Each row is a point. To make a cloud, some directions were put in groups of two or more. Within a group, all points are equally far from the middle, so they leave a hole (a ring in 2 directions, a hollow ball in 3). The other directions are filled evenly. Then the cloud was stretched, turned, moved and blurred a little. How many holes are there, and how many directions does each take, smallest first?
(in the rows, 128 means zero)

Cloud (14 x 2)
[[154 148]
 [106 167]
 [110  83]
 [101  92]
 [168 121]
 [125 167]
 [ 87 125]
 [ 87 121]
 [100  94]
 [140 161]
 [168 118]
 [149 153]
 [127  74]
 [150 153]]
Holes: 1 (2)

Cloud (15 x 2)
[[133 100]
 [108  93]
 [102 162]
 [ 88 101]
 [119 170]
 [161 134]
 [158 125]
 [162 133]
 [138 173]
 [112 168]
 [ 83 141]
 [ 84 141]
 [ 80 112]
 [140 104]
 [ 79 120]]
Holes: 1 (2)

Cloud (21 x 3)
[[ 98 152 111]
 [146 118 106]
 [202 126 103]
 [134 181 168]
 [183 127 102]
 [131 121 177]
 [139 175 108]
 [151 159 175]
 [103 151 122]
 [164 151 151]
 [151 115 110]
 [149 116 104]
 [138 164 144]
 [127 157  92]
 [122 152 163]
 [ 79 153 165]
 [147 145 174]
 [189 127 142]
 [181 145 138]
 [145 150 145]
 [134 126 166]]
Holes: 0

Cloud (28 x 4)
[[ 96 151 165 159]
 [121 152 163  96]
 [116 143 189 141]
 [140 137  94 120]
 [ 81 153 105 117]
 [126 118 191 139]
 [152 105 119 113]
 [ 77  91 106 139]
 [100 151  92 174]
 [100 155 166 159]
 [112 154 145  95]
 [ 94  93 128 170]
 [113  94  88 133]
 [135 102 174 155]
 [ 61 112 119 146]
 [ 72 155 112 160]
 [ 90  89 106 165]
 [146 110 106 118]
 [154 160 130 112]
 [128  94 111 114]
 [110  96 145 173]
 [ 91  89  97 158]
 [147 161 127 110]
 [145 101 174 152]
 [ 64 148 115 154]
 [ 65 103 118 149]
 [146 156 116 112]
 [ 98 137 141  95]]
Holes: 2 (2, 2)

Cloud (47 x 6)
[[146 139 138 136  78 142]
 [ 87 132 137  73 157 133]
 [124 147 145  72 157 147]
 [157 172 131 142 185 108]
 [144 114 190  98 174 140]
 [ 89 134 133 147 123 144]
 [164 159 136  97 123 105]
 [111 120  88 145 119 102]
 [144 132 185  86 172 135]
 [ 88 114  94  98 141 106]
 [150 144 153  93 197 104]
 [185 118 101 121 163 121]
 [175 142 182 146 186 124]
 [153 136 159 176 123 103]
 [ 75 137 118 113 115 108]
 [108 142 165  75 143 147]
 [171  97 112 103 132 114]
 [ 98 157 107 128 115 147]
 [124 154 123 115 192 127]
 [156 124 118 159 142  82]
 [172 158 166 112 169 102]
 [ 86 101 145  81 160 108]
 [133 125 164 161 122  91]
 [109 126 171  92 190 117]
 [151 164  91  96 119 111]
 [161 103 130  95 180 130]
 [110 117 188  86 139 148]
 [114 126 194 112 136 156]
 [131 104 121  92 175  84]
 [148 113  76 103 146  95]
 [152 142 120 113 156  68]
 [146 154 167 153 172 160]
 [119 141 138 108 194  96]
 [163 149 162 115 157 163]
 [104  97 175 135 137 142]
 [177 146 122 127 108 101]
 [127 104  86  71 133 107]
 [135 173  95 118 127 147]
 [126 124 162  77 143  79]
 [ 95 111 115 126 158 113]
 [114 124 140 127  85  91]
 [114 146  87  75 145 126]
 [124 118 141  90 140  67]
 [162 157 141 105 167  84]
 [155 121  66 136 123 123]
 [112  94 121 101  81 120]
 [129 119 158  87 132 165]]
Holes: 1 (6)

Cloud (52 x 6)
[[174 108 131 156 142 100]
 [140 112 104 155  79 142]
 [177 154  81 162  81  96]
 [ 89 133 130 157  89  92]
 [149 171 150 157 124 106]
 [ 88 148  73 120 131 144]
 [153 155  86 168 155  94]
 [116 110 103  98  85 165]
 [131 145 157 147 159 110]
 [163 129 108 167 138  70]
 [102 133  97  89 112 101]
 [150 134  82 113 147  87]
 [104 129 100 107 142  95]
 [128 125 101 107  72  83]
 [176 145 131 118 115 131]
 [129 167  99 135 173 136]
 [110  89  72 114 124 120]
 [155  95 127 145 145 101]
 [147 123  45 119 111 137]
 [181 116  78 123 163 113]
 [119 106  66 104  73 124]
 [ 75 127 109 143 126 113]
 [115 146 142 145 155  94]
 [145 120  78 148  60 123]
 [141 164 149 123 106 104]
 [170 154  67 119 119  99]
 [137  93  91  89  91 114]
 [157 106 114 157 131  76]
 [163 126  90 127 174 155]
 [ 85 122 107 156 111  99]
 [175 155  92 180  92  87]
 [136 175 130 171 116 127]
 [117  95  81 122 142 165]
 [106 129 130  87 161 133]
 [103 158  92 104 113 164]
 [142 173 133 164 114 132]
 [119 121  47 127 120 131]
 [115 160  95 160  66 114]
 [142 134 163 123 108 116]
 [163 136 146 112 111 122]
 [158 121  83 133 168 157]
 [113 169 100 145  74 128]
 [ 82 130 115 106 146 113]
 [115 162 104 155 161 143]
 [117 114  83  97 120  95]
 [135  94 116 115  68 116]
 [175 146 113 125 110 146]
 [145 151 130 167 117  67]
 [160 158  94 190 112  90]
 [129  98 103 125  62 132]
 [112  98 114  73 120 151]
 [ 94 113  83 153 117 109]]
Holes: 3 (2, 2, 2)

Cloud (82 x 8)
[[104 119 145 195 148  83 114 172]
 [180 124 116 186 140  79 142 136]
 [147 117 121 164  99 150 158  92]
 [104 149 142 128 124 147 130  86]
 [147  75 138 118 147 156  96 136]
 [125  90  97 163 128  67 126 163]
 [140 139 129 143 211  65 165 169]
 [156 154 109 111 136 126 177 139]
 [165 118 159 144  99  80 140 113]
 [136 135 134  80 179 134 150 122]
 [146  81 106 125 171 116 151 172]
 [124 161 142 136 121  92 159  81]
 [190 115 100 130 167  82 165 156]
 [106 133 101 141 121 160  93 143]
 [ 86  76 117  88 128 109 100 128]
 [139 118 161 167 147  94 108 158]
 [ 68  92 116 161 172 160 156 135]
 [123 141 116 113 156 109  93 144]
 [ 77 107 141  95 145 137 142 167]
 [157 117  83 117 168 148 163  99]
 [155 134 123  96  92 116 144 164]
 [149 129  92 121 109 157 159 172]
 [143 106 139 132 165 119 184 132]
 [107 109 125 142 144 125 143 215]
 [119 125 127  93 174  76 126 184]
 [141 132 105  65 139 170 144 115]
 [151 161 149 178 111 115 130 131]
 [144  85 117 161 125 196 174  96]
 [129 133 111 174 208 113 141 126]
 [107 144 150 150 130  93 118 148]
 [ 97  69 100 145 136  86 142 145]
 [163  85 108 116 168 154 161 128]
 [148 159 131 147 198 143 170 134]
 [173 150 163 127 104 123 149 146]
 [106 103  99 151  97 110 132 139]
 [ 96 139 128 118 111 164 124  88]
 [102  91 138 124 115 197 106 114]
 [126 109 118 117 156 120 168  60]
 [129 101 140 184 143  65 133 153]
 [ 91 139  90 100 142 133 182 112]
 [141 110 111  76 100 186 163 118]
 [137 111 157 170 163  92 103 153]
 [ 82 129 106 115 141 182  95 110]
 [174 114  88  92 133 142  90 102]
 [122 129 108 162 180  62 134 141]
 [137 139 111 171  87 128 117 150]
 [135 142 120 138 165 131 141 193]
 [ 85 156  89 163 122 144 135 134]
 [169 142 128 114 128 144 110 126]
 [160 122 126 160 147 113 123 106]
 [151 120 123 126 143 109 194  92]
 [160 109  82 163 114 113 159 154]
 [131  72  76 131  95 189 141  88]
 [144 110 171 103 122  97 138 122]
 [178  98 142 140 152  83 106 123]
 [151 129  84 146 139  83 166 153]
 [ 73 127 148  92 156 161 160 139]
 [155  90 130 106 177 147 107 153]
 [130  85 140 143 130  64 124 132]
 [ 72  74 147 170 125 142 115 143]
 [116  73 118 139 143 156 109  99]
 [107 141 104 135 104 173 186 141]
 [ 73 113 106  75 176 157 155 132]
 [168 112 153 178 109 113 119 141]
 [136 105 125 146 160  86 171 105]
 [ 99 133 121 166 169  91 168 192]
 [110 114 131 106  96 149 116 146]
 [145  78 164 108 159 149 181 112]
 [157 126 124 136  96 137 194 147]
 [141 164 130 117 138 132 177 145]
 [173 188 100  77 151  94 140 148]
 [ 97  82 137 136 170 130 176 145]
 [142 116  83 141 118 144 168 154]
 [160 143 137 172 152  71 185 119]
 [115 140 126 181 176  77 160 151]
 [134 169 142 123 173 141 180 127]
 [154 142 154 112 131 174 134 113]
 [117 107  92 155 101 162 128 118]
 [138 132 109 150 101 113  99 169]
 [143 107 109 143 120 150  86 161]
 [ 85 118 124 134 143 143 117 105]
 [121  90 118 138 124 169 135  75]]
Holes: 1 (2)

Cloud (105 x 9)
[[ 63 106 121 125 136 146 185 128 108]
 [ 76 125 163 127 141 204 105 150  66]
 [ 88 121 172 141 158  87 148 152 131]
 [ 91 135  67 139 153 110 139 154 104]
 [113 123 149  70 122  98 124  78 114]
 [200 139 121  97 128 153 153 150 108]
 [150 117 101 110 140 147 128 127  43]
 [ 96 101 146  75 134 182 117 125 114]
 [115  99 105 103 125 136  71 102 104]
 [140 107 111  71 107 165 142  80 132]
 [166  88  79  89 126 121 131 122 137]
 [121  99 112 191 128 146  97 169  84]
 [126 151 165 182 143 107  95 152 117]
 [145 126 112 104 154 122 102 176 103]
 [113  96 146 165 107 140 162 162 125]
 [122 102  94 145 124  82 162 101 160]
 [136  97 109  90 142  71 125 102 121]
 [ 49 147 121 177 143 132 116 117 143]
 [121 129 173 137 140 170 133 117 165]
 [ 88 132  91 139 170 102  93 115 118]
 [ 99 149 147 103 103 127 170  96  66]
 [111 125 114 133 180 175  84 165  92]
 [118 127 204  93 131 108 130 105 122]
 [ 94 122 142 128 150  77 148 154 141]
 [116 164  98 143 145 168  91 140  93]
 [119 139 103 105 144  94  85 154  85]
 [115  99 135 102  85 158 170 151 100]
 [ 82  94 111 103  84 148 146 120 130]
 [106  77 126 116 110 159 199 105 116]
 [119 143 117 153 168 148  58 171  80]
 [128 150 102 130 148 149  74 140 161]
 [ 85  86 119 167 137 188  86 105 108]
 [116 147  72 113 146  81 161  88 127]
 [ 93  90  99 145 104 116 140 144 155]
 [113  99  82 134 128 161  73 159 139]
 [117 110 158 104 135 117 193 146 125]
 [117 135 142 146 145 205 140 159 118]
 [121  87 104 112 134 153  99 170 100]
 [168 130 175 107 119  96 162 109  61]
 [121 125 124  93 155 135 109  88  88]
 [ 73  87 174  89 120 125 124  98 144]
 [ 89 154 131 112 138 191 122 119 109]
 [147  98 111 144 160 131 116 128 149]
 [125 143  90  85 147  97 141  89 145]
 [129 155  83 123 123 172 135 140 137]
 [104 103 152 148  82 150 111 115 127]
 [ 89 119 113 158 143 110 116 180 149]
 [164 147  91 136 121 136 123  99 125]
 [126 136  63 118 127 175 140 126 123]
 [ 78 157 125 107 166 112 153 118  85]
 [ 92 114  72  92 104 107 133  75 129]
 [129 132 188 102 146 124 165 166  84]
 [ 55 101 135 146 118 171 124 170 116]
 [128  94 111  99 126 173 145  77 140]
 [160 121 100 131 137 127 121 100 160]
 [117 121 131 128 154 154 198 138  76]
 [ 48 110 134 135 112 116 152 145  98]
 [130 132  98 112 153  77 136  91 136]
 [ 67 118 123 134 151 102 124 161 154]
 [145 172 149 126 140 108 141 186  91]
 [ 88 105 150 103 140 187 162 127 115]
 [150 144 124 157 130 155 167 127  52]
 [108 113 117 158 164 126  91 119  71]
 [144 107 105 187 127 143 140 124 106]
 [136  99 169 136 109 154 198 124  82]
 [ 99  88 198 117 136 136 157 101 110]
 [ 92 123 113  98 148  81 188  84 126]
 [ 41 112 132 122 125 120 139 134 148]
 [121 105 153 101 116 104 116 174  72]
 [ 62  91 101 139 159 124 150 121 106]
 [132 160 121  95  96  82 119 110 107]
 [150 130 163  83 146 106 109 165 113]
 [132  97 113 126 137  69 160  97  68]
 [111 135 148  96 121 181 138 104 146]
 [ 99 140 130 167 159 129  98 106  89]
 [130 115 190 147 104 156 106 126  90]
 [146 115 130 131 124 183  63 141  96]
 [122  93 106 125 161 136 103 168 109]
 [136  78 133 145 155 108  93 134 111]
 [ 85 158 138 133 166  81 149 127 108]
 [129  79 115 165 128 107 104 119  98]
 [ 84 140 107  80 110 152 169 116 105]
 [149  66 136 146 106 117 173 111 116]
 [128 164 108 151 138  91 146 178 107]
 [ 91 147 132 117 140  86 165 147 146]
 [ 98 107  76 139 118 147 124 146  58]
 [123 107 123 139  93 180 123 134 156]
 [143 106  99 129 102 120 169 132 171]
 [130  69  85 110 138 143 133 127 115]
 [ 72  71 126 118 111 112 138  87 101]
 [157  87 155  78 107 131 156  76 129]
 [ 76 104 116  70 122 120 170  86 114]
 [124 153 116 141 110 123 146  94 152]
 [103 145 143 104 107  94  90 108 131]
 [132  96 110 155 126 145  74 144  73]
 [146 176  91 109 117  87 126 124 128]
 [ 94  91 130 128 174 169 126 132  80]
 [ 86  77 152 163 124  96  95 115 122]
 [165 118 172  95 121  88 154 162  90]
 [147 116 103 141 144 129 105  97 150]
 [140 127 147  57 136 131 160 112  62]
 [157 102 159 132 116 106 137 117 160]
 [113  93 108 110 161 170 102 126  90]
 [ 93 150 138 161 170 152 127 195  90]
 [173 119 131 108 119 133  96 176  82]]
Holes: 1 (8)

Cloud (95 x 9)
[[139 103 121 158 127 104 143 126 174]
 [120 125 133 154 190  98 131 156 115]
 [102 146  86 194 153 155 178 153 125]
 [190  98  86 110 146 121 118 123 157]
 [123 159 132 228 130 141 113 127 138]
 [129 141 111 133 128 148 145 170  81]
 [171 142  89 174 169 107 163 143 144]
 [ 93 126 137 201 164 135 110 136 101]
 [133 158 139 195 108 163 115 139 147]
 [174 129 147 134  87 176 129 107 136]
 [135 132 125 156 137  98 119 145  65]
 [125 139 101  92 168 103  91 140 122]
 [ 96  94 140 109  85 126 105 104  88]
 [127  74  75 117 140 157 172 121 135]
 [179 156 154 131  88 148 133 120  92]
 [ 98 145 110 137 146  98 190 123 127]
 [163 145 127 140 146 128  95 142 180]
 [139 158  72 113 120  77 123 142 136]
 [128 153 176 185 129 117  97 143  99]
 [ 74 140 100 143 165  73 128 147 154]
 [125 128 131 175 129  76  51 148 105]
 [ 87 164 150 204 106 127 123 142 122]
 [156 160 150 180 139 122 153 156 101]
 [131 142 148 138 164  59  75 148 158]
 [167 120 116 166  97 136 121 103  87]
 [116 118  96  98 132 140 195 118 120]
 [ 85 122 135 147 165 134 166 153 102]
 [ 74 129 142 150 137  99 165 169 116]
 [118  90 169 189 102 154 132 109  94]
 [113 141 146 146  65 167 158 133  91]
 [ 61 107 132 206 107 147 139 145 123]
 [ 95  63 105 145 124 108 143 139 121]
 [116 145 178 197  89 150 143 144 117]
 [124 161 181 168 100 134 131 111 104]
 [141 105 150 157  79 104  85 106 116]
 [128 102 128  70 134 159 142 115 119]
 [124  98 130  79 148 157 127 138 143]
 [158 116  96 153 136 140 166  93 165]
 [133 137 124 190 187  93 140 145 132]
 [ 92 121 127 131 163 124  74 127 139]
 [151 107  85 178 184 138 168 107 136]
 [ 62  93 118 137 159  99 111 139 160]
 [136 153 138 135  67 158 159 154  86]
 [101  85 104 166 115 122 117 164 117]
 [ 85  90  74 136 150 107 112 112 155]
 [139 146 175 115 120  85  81 131  93]
 [142 120 107 137  96  73 182 145 117]
 [143 144  78 131 153 110 149 179 172]
 [ 65 110 103 178 167 116 151 151 154]
 [112 107  99 191 132 111 111 115  82]
 [129 154 137 170 138 134 178 172 138]
 [136 131 117 177 182 107 136 147 109]
 [122 129  54 138 131 139 107 114 121]
 [127 138 132 138  81 183 134 164 113]
 [111 118  83 196 141 109 166 145 166]
 [123 141 145 167 149 127  73 133 111]
 [ 93 171 136 173 134 112 116 126 148]
 [ 91  69 139 148 140 115 164 106 101]
 [141 115 125  55 130 140 130 128 108]
 [119 105  86 161 109  92  84 150  89]
 [149 120 170 154 156 168 165 146 123]
 [159 135  98 186  69 107 132 132 107]
 [133  87 142 107  97 105  78 109 112]
 [152 129 108 212 126 116 119 127 111]
 [ 59 108  97 160 180  80 126 146 150]
 [119  70 109 130  96 136 150 156 109]
 [119  74 135 157 132 177 160 127 113]
 [138 136 147 141 118 170 147 112 169]
 [175 110 131 115 109 149 120  97 134]
 [ 95 144 132 125 118  96 166 111 125]
 [153 156  69 113  98 149 153 116 113]
 [152 134 101 204 100 158 133  90 130]
 [139 141 125 204 166 130 126 140 109]
 [115  99 140  95 147 124  84 140 145]
 [179 162  96 158 129 110 174 172 119]
 [136 155 180 183 126 162 141 118  89]
 [115 103 163 154 171 168 159 137 123]
 [160 128  89  70 141 114 113 121  99]
 [117 128 106 155  53 113 139 113  93]
 [169 138  84 131 159 135 109  96 119]
 [120 118 141 200 120 123 153 160 158]
 [162 142 135 113 112 109  96 132  66]
 [136 126 132  79 145 123  74 155 131]
 [128 114 110 133  57 116 115 124 138]
 [136 144 119 168 142  93  73 128  98]
 [138 129 111 156 111 125 214 128 116]
 [133 119  81 192  93 100 161 152 124]
 [136 150 125 113 108 154 173 109 134]
 [ 91 135 141 124 101 154 120 132 125]
 [143 124 152 105 118 107 108 100  92]
 [103 111  83 123 169 144 116 137 170]
 [147 111 124 160  70 123 188 145 112]
 [165 108 140 166  77 131  88 130 120]
 [142  92  67 116 171 105 125 121 139]
 [138 102 137 150 149 150 126  96 169]]
Holes: 3 (2, 2, 3)

Cloud (89 x 9)
[[ 94 124  79 108 110 171  81 128 113]
 [101 135 190 140 177 107 167 157 107]
 [101 179 142 114 148 200 108 150 139]
 [117 156 100 168 105 122 139 107 153]
 [ 76 120 174 145 136  74 154 140 125]
 [118 152 120 145 107 138  83 111 125]
 [ 68 101 165 121 138 101 143  80 136]
 [116 102 104 136 134 159 194 146  93]
 [137 116 202 113 120 137 131 142  88]
 [115 126 166 166 146 133 175 146  76]
 [ 90 137 115 131 100 105 117 106 162]
 [ 69 149 140  73 172 163 125 131 117]
 [ 87 111 157 121 157 114 142 155 154]
 [132 111 137 135 154 192 146 173 100]
 [109 146 153  89 133 105 157 135  82]
 [ 73 173 125 110 103 134 121 157 148]
 [ 83 124 122  89 102 168 180 127  86]
 [134 152 112 166  89 148 189 135 108]
 [ 97 107 160 145 111 135 144 144 160]
 [106 154  90  89 144 152 110 156 103]
 [ 91  80 139  89  92 165 159 142 149]
 [ 76 200 156 158 143 153 121 146 129]
 [ 98 130  71 113 121 161 184 127  96]
 [ 97  57  87 155  96 148 163 105 123]
 [176 100  97 133  87 106 121 140 120]
 [ 90 160  94 169 122 171 160 167 117]
 [113  99 116 185 129 100 128 114 126]
 [117 164 121 153 129 190 114 177 149]
 [102 120 158 116 155 128 137 156 159]
 [151 151 137  98 108 119 129 113 135]
 [ 67 152 144 132  95 104 134 149 117]
 [ 76 117 137  78 161 140 137 112 105]
 [140 153 154 149  96 154 143 122  91]
 [ 88 111 182 161 167 134 164 102 132]
 [134 133 124 134 133 156 154  86 103]
 [ 94 107 121 152  83 150 186 150 150]
 [ 93  91 140 129 114  86 194 142 123]
 [107 177 154 103 110 101 107 130 115]
 [ 80 128 131  93 171 129 164 141 109]
 [116  76  85 148 106 149 131 112 152]
 [ 57 156  99 117 118 136  80 125 117]
 [123 119  93 139  96 100  95 163 113]
 [ 75 152 162 156 145 154 158 144  93]
 [135  74 138 134 104  71 138 100 140]
 [124 106 105 137 146 192 165 175 114]
 [ 99 166 121 121 112 187 180 147 123]
 [125 141 132 120 121 142 107  89 107]
 [138 132  80 129 107 158  86 157 108]
 [104 132 103 149  75 152 126 141  79]
 [ 72 142 129  70 152 152 148 116 113]
 [129 132  85 169 119 118 178 119 113]
 [171 107 142 173 147 141 131 176 119]
 [110  87 150 147 134 182 166 109 106]
 [165  94 171 147  97 137 154 112  71]
 [123  93  95 179 117 141 185 139 127]
 [111 114  63 141  93 133 120 144 141]
 [ 93 166  78 166 144 126 126 129 124]
 [121 111 135 166  70 149 131 110 132]
 [ 96  95 141 128 134 172 173 155 157]
 [ 89 181 104 114 141 118 117 165 102]
 [ 50  87 123  88 123 140 139  99 122]
 [ 77 182 124 111 126 164 145 170 113]
 [ 54 189 124 118 167 138 132 158 143]
 [ 93 132  89 134 152 119 108 153 153]
 [ 42 139 103 118 145 140 130  84 121]
 [ 94 165 104  98 138 139 109 150  87]
 [ 77 155 182 119 169 120 117 100 109]
 [151  85 114 135 128 184 165 142 107]
 [ 85 148 185 134 184 118 121  97 109]
 [166 128 160 149  98 130  97 123 101]
 [157  83 117 116 124 147 130 106 111]
 [ 71 141 137 140  95 158 112 176 132]
 [132 122 113 133 100 121  94 120 144]
 [ 59 125 134 132 122  84 133 119 117]
 [ 91 118  94  65  87 163 130 150 140]
 [101  74 155 158  96 110 183 148 112]
 [ 77  99  95 144 105 147 131 106  94]
 [113  83 137 124 159 118 106 111  97]
 [ 69 129 169 131 121 178 134 121 107]
 [103 145 146 123 177  97 118 116  82]
 [153 103 107 145 121 133 197 145  85]
 [104 166  78 130 115 172 113 188  95]
 [116 152 143 152 136 151 154 170 148]
 [ 46 113 103 121 155 122 166 115 136]
 [113 149 103 130 132 197 142 194 118]
 [108 139  96 151  88 198 100 142 118]
 [ 90 175 143 142 134 134 142 146 163]
 [130 132 127 106 148 158  88 121 131]
 [117 153  64 131  78 128 136 112 137]]
Holes: 2 (3, 4)
